Each row is a point. Each copy is the shape, with its points in the same order, turned, moved and blurred by noise. Say if it was mirrored as well.

Shape:
[[-31 -29  42]
 [ 46 -34 -23]
 [-38 -55  37]
 [  8  41  24]
 [ 18   5 -31]
 [  9  24  -1]
 [ -1 -20  -4]
 [-12 -11  29]]
Copy 1, 8 rows:
[[ 12 -32  44]
 [ 55  20 -28]
 [ 35 -48  48]
 [-36  22   4]
 [ 11   5 -42]
 [-15  12 -15]
 [ 23 -14  -6]
 [  3 -12  24]]
Copy 1 is: only turned
Copy 2 (8 x 3):
[[-20  -1  54]
 [ 31  51  -1]
 [-23  26  72]
 [ 12 -40 -18]
 [  2  31 -29]
 [ 10 -13 -21]
 [  0  25   8]
 [  1  -5  32]]
Copy 2 is: mirrored
Copy 3, 8 rows:
[[  1  35 -36]
 [ 70 -27   6]
 [ 12  33 -62]
 [-16   4  39]
 [ 22 -41  14]
 [  1 -18  26]
 [ 22 -14 -16]
 [  3  17 -10]]
Copy 3 is: mirrored
Copy 4 (8 x 3):
[[-35  12  48]
 [ 17 -68  17]
 [-58  -3  59]
 [ 30  25   2]
 [ 13 -37 -17]
 [ 19   2  -7]
 [-12 -25  14]
 [-10   7  32]]
Copy 4 is: only turned

Shape:
[[-11  37  -6  50]
 [ 36 -36  16   8]
 [ 26  -7  -2  -2]
 [-32 -23 -62  38]
 [ 38 -32  26  -5]
 [-20   9  12 -37]
 [-35  -9   4  -2]]
Copy 1, 7 rows:
[[ 41  58   2   8]
 [-15   7  54 -35]
 [ -6  18  24 -26]
 [-16  48  31  62]
 [-16   5  55 -47]
 [ 20 -26  -2  -7]
 [ 22   1  25  13]]
Copy 1 is: mirrored
Copy 2 (7 x 4):
[[-62  19  11  22]
 [ 32  10  44  30]
 [  6  -4  39  13]
 [-29 -41 -28  55]
 [ 40  16  46  15]
 [  1  -3   2 -39]
 [ -5   4 -21  -4]]
Copy 2 is: mirrored
Copy 3:
[[ 46  46   3 -17]
 [ 13 -40  27   7]
 [ -2 -16  -3   9]
 [  0  66  41  31]
 [ -5 -50  10   1]
 [-37   0 -12 -31]
 [-25  25  22 -27]]
Copy 3 is: only turned

Shape:
[[-37 -44 -18 -28 -32 -26]
 [-19 -10  18   3  18 -11]
 [ 35  41 -42 -28 -46 -38]
 [-13  36 -14  13  25   6]
 [ 16 -40 -31  14 -36  -6]
 [-29 -25  22  46 -35  10]
 [ 28  41 -25  22  -8  34]
 [ 11  43   5   0  50  42]
 [  6  20 -20 -38  27  15]
 [-24  26  16  -2 -23  14]
 [-57 -24 -39 -20 -10 -14]]
Copy 1:
[[ 29 -21  39  14 -32  43]
 [ 17   1   2 -25 -11 -20]
 [-58 -12 -14 -37 -14  78]
 [-34 -16  -5 -18  -9 -31]
 [ -7  29  45  10 -12  43]
 [ 22  41   6  33 -47  -9]
 [-59  12 -19  12  10   0]
 [-28 -13 -41 -12  38 -40]
 [-10 -38  -5 -15  45   4]
 [ -2  -7 -36  15 -23   2]
 [ 12 -46  43   9 -36  10]]
Copy 1 is: mirrored
Copy 2, 11 rows:
[[-58  29 -10 -56  -3   4]
 [-18  -4 -37   0 -18 -19]
 [ 49  16   2 -68  16  35]
 [ 22 -16 -42  -5  37 -19]
 [-28   6  26 -20  22  31]
 [-33  40 -30  24   4  18]
 [ 46  -8   4  12  45   0]
 [ 43 -33 -18  19  22 -57]
 [ 30 -19  -1 -32  14 -49]
 [ 19  37 -35  -2   9 -20]
 [-45  12 -24 -57  43 -15]]
Copy 2 is: only turned

Shape, 12 rows:
[[-28  18 -44  20 -19  12 -16   6]
 [-13   1 -51  11  25 -24  53 -10]
 [ 39  55 -30  -6 -37   3  63  67]
 [ 29  44  12   2 -20 -23  13  19]
 [ 23 -63  -8   8 -13 -35 -59   4]
 [  2  15  20 -40  30  20 -12  11]
 [ 32  -3 -52  31   2   7 -20   6]
 [ 29 -19 -36   6   0  24  -4   6]
 [ 19 -37   3 -25 -13 -10 -21 -28]
 [-41   0  -5  -2 -29 -34 -34  11]
 [-49   0  -5 -57  39 -42  -2  -9]
 [-59  12   7   6   7   2  29  30]]
Copy 1:
[[ 24 -40 -22  17  14  16  40  -6]
 [  6 -32 -22  27  59  16 -42 -13]
 [-27  11 -85 -23   6  21  -4 -74]
 [-14  29 -31  22 -18  11  -2 -25]
 [ 58  -5  50 -30 -30  37  -4  16]
 [-47  16  15  -7  24  15  31  15]
 [ 53  -3  -5 -11  20  -6  17 -31]
 [ 24 -18   5 -29  19 -12  11 -19]
 [ -1 -25  47 -11 -12   6  -7   6]
 [ 14 -25  -7  16 -21  61  25  27]
 [-36 -23  31  23  40  74   0  30]
 [-17 -21 -50   4  33  39  15  40]]
Copy 1 is: only turned
Copy 2:
[[ 19 -32   1 -11  31  20  37  13]
 [-41   3  36  15  35 -18  15  15]
 [-15 -18  25 -80  47 -22 -20 -60]
 [ -2   1  16 -38 -19   8   9 -48]
 [ 89  23  30  27 -24  -5  -4  15]
 [ -5 -17 -33 -16 -39 -23 -11  11]
 [ 29 -27  34   3  17  25 -16  11]
 [ 23 -17   9   4  20  11 -35  18]
 [ 31  36   1  -2 -25   8  -6  28]
 [ 52   9  -9  -9  -5  -5  64  -1]
 [-19  13  -7  -5 -38 -56  52  32]
 [-17  -9 -32  -3  31 -38  48 -31]]
Copy 2 is: only turned
Copy 3, 12 rows:
[[-44 -21 -18 -28  -8 -27  -5  22]
 [-12 -54 -21   3 -17  20   9 -35]
 [-70  17  48  36 -59  16  18 -13]
 [-31  42  17  -5  -9  11  -3 -23]
 [ -2  26 -58 -34  20  56 -23  58]
 [ 21  15  27 -30   9   5  41  18]
 [-46 -21 -14   4  27  21 -14  31]
 [-15 -19  -1  11   7  20  -6  45]
 [ 32   9 -12 -30   0  34 -28  34]
 [-19  21 -42 -65 -24  -5  -4  14]
 [ 32 -20 -15 -81 -18  27  41 -21]
 [ -3  -3 -29 -18 -39 -33  48 -11]]
Copy 3 is: only turned
